Every row gives one point. Each copy is the shape, with its points in the same order, stretched, turned, moved and blurred by noise. Say if it was mirrored as well.

Shape (7 x 2):
52  -21
-3  0
8  25
4  27
18  -6
-56  18
-38  14
Copy 1 (7 x 2):
-39  44
-1  -5
-11  -33
-4  -32
-16  10
37  -43
16  -34
Copy 1 is: only turned
Copy 2 (7 x 2):
42  36
-14  14
-12  -23
-12  -28
5  17
-69  -16
-51  -11
Copy 2 is: mirrored

Shape (10 x 4):
-40  -4  11  -10
-50  24  8  16
56  -13  0  19
61  5  16  -6
-37  -19  16  -12
-50  18  -16  -4
24  11  28  20
-7  -5  18  -33
18  19  12  8
-33  17  2  2
Copy 1 (10 x 4):
53  38  -17  19
60  39  33  14
-65  -17  -4  -68
-75  9  -4  -50
45  32  -39  11
67  14  24  41
-36  38  15  -51
7  39  -32  17
-23  27  24  -30
40  29  20  17
Copy 1 is: mirrored
Copy 2 (10 x 4):
14  9  -28  4
44  -7  -14  18
-13  -2  41  -44
-23  10  44  -18
9  21  -32  -5
25  -23  -30  15
14  16  36  -10
-11  16  -17  7
8  0  25  0
24  -10  -12  12
Copy 2 is: mirrored

Shape (10 x 6):
-10  -1  -8  17  11  -19
15  -67  38  2  1  -23
-17  -14  -47  -26  16  -31
-48  24  9  14  -29  37
27  -19  -55  -3  34  31
-25  40  -31  4  7  30
-9  -26  31  14  19  -25
-6  -31  59  -19  15  -21
17  2  -26  -8  9  -1
-8  43  36  21  -49  43
Copy 1 (10 x 6):
-16  -43  1  4  7  -2
0  -19  -41  60  32  43
-88  -43  9  14  -14  -17
15  -14  54  -13  -42  22
-43  -4  -50  -15  -41  -44
-22  -13  31  -30  -37  -25
4  -36  1  30  40  5
4  2  3  55  55  14
-40  -11  -18  -23  0  -9
35  15  27  -42  -4  45
Copy 1 is: only turned
Copy 2 (10 x 6):
26  1  14  2  -17  -16
-26  0  15  19  -5  -61
30  -25  52  24  4  21
27  38  -25  29  -20  -14
0  -24  49  19  -38  30
30  13  2  12  -24  29
0  9  19  1  -5  -53
-26  11  -11  8  19  -61
1  -31  21  14  -9  18
0  15  -75  12  -26  -24
Copy 2 is: only turned

Shape (13 x 9):
0  30  -32  -3  -18  -25  -11  -1  -3
25  -4  23  -10  -14  33  -32  23  0
5  -31  7  -23  -12  7  -37  29  -33
-6  4  -47  40  -14  -50  22  12  65
40  -20  29  -36  -8  3  -14  42  -13
-1  -8  -16  9  38  0  6  -3  55
25  -6  -5  14  -14  24  -4  35  -28
42  -37  6  -7  35  9  43  -34  39
26  -21  6  -1  -39  10  -36  3  -1
-5  -17  -2  -13  0  11  49  -9  56
-9  17  -2  43  4  -50  21  -10  48
-26  38  -11  36  -23  -37  5  8  26
-1  -35  14  1  -8  7  -6  9  -13
Copy 1 (13 x 9):
-5  -1  -34  -22  39  -20  5  -20  -5
-44  16  14  -4  -53  7  7  23  -16
-34  33  16  0  -22  -10  54  25  -31
-29  -13  -81  28  83  11  -33  -9  31
-54  40  38  -18  -39  0  13  40  -38
-12  -28  -20  23  21  -20  -41  41  27
-23  28  0  18  -20  -3  6  -3  -24
1  -13  -24  16  9  -11  -49  86  -37
-46  14  -37  -6  -22  18  30  22  -36
10  31  -40  13  -5  -12  -40  52  -4
1  -29  -36  8  74  27  -48  1  42
3  -3  -34  -8  47  24  -18  -28  49
-12  29  -1  17  -19  14  31  29  -12
Copy 1 is: mirrored
Copy 2 (13 x 9):
-29  22  -3  3  -32  -16  -23  -6  -21
28  6  35  -7  2  -19  20  -4  -12
62  10  4  6  -21  -8  -3  -4  -5
-78  4  -17  9  -4  -77  15  14  38
54  27  4  -33  -13  -22  16  -23  -4
-68  20  5  -15  17  -32  16  44  40
13  26  15  25  2  -12  28  -20  -11
-37  36  -50  -43  45  -5  43  33  9
45  1  -3  2  2  -32  4  -9  -24
-42  -7  -34  -21  -2  -20  48  31  13
-61  -20  -10  -27  18  -38  13  -9  31
-47  -26  11  -2  -17  -32  2  -22  9
37  -9  -16  -2  3  -4  21  -3  2
Copy 2 is: mirrored
Copy 3 (13 x 9):
35  -29  -4  -31  -11  21  -4  -22  5
21  -19  -32  64  26  29  54  9  4
26  2  -16  31  14  50  88  5  4
1  -2  -2  -1  -38  0  -64  -38  -41
26  10  -21  55  47  47  70  -13  17
-21  8  -28  31  -17  -38  -43  -5  3
-2  -26  -37  27  31  52  25  21  -27
-70  0  -17  67  18  -27  -37  -12  35
10  -27  -8  64  6  43  66  -11  -9
-12  10  14  49  -15  -4  -59  12  21
-8  -14  12  0  -9  -56  -51  -43  -19
36  -29  14  -25  -15  -19  -38  -27  -26
-6  -4  -2  38  9  22  45  10  -7
Copy 3 is: only turned
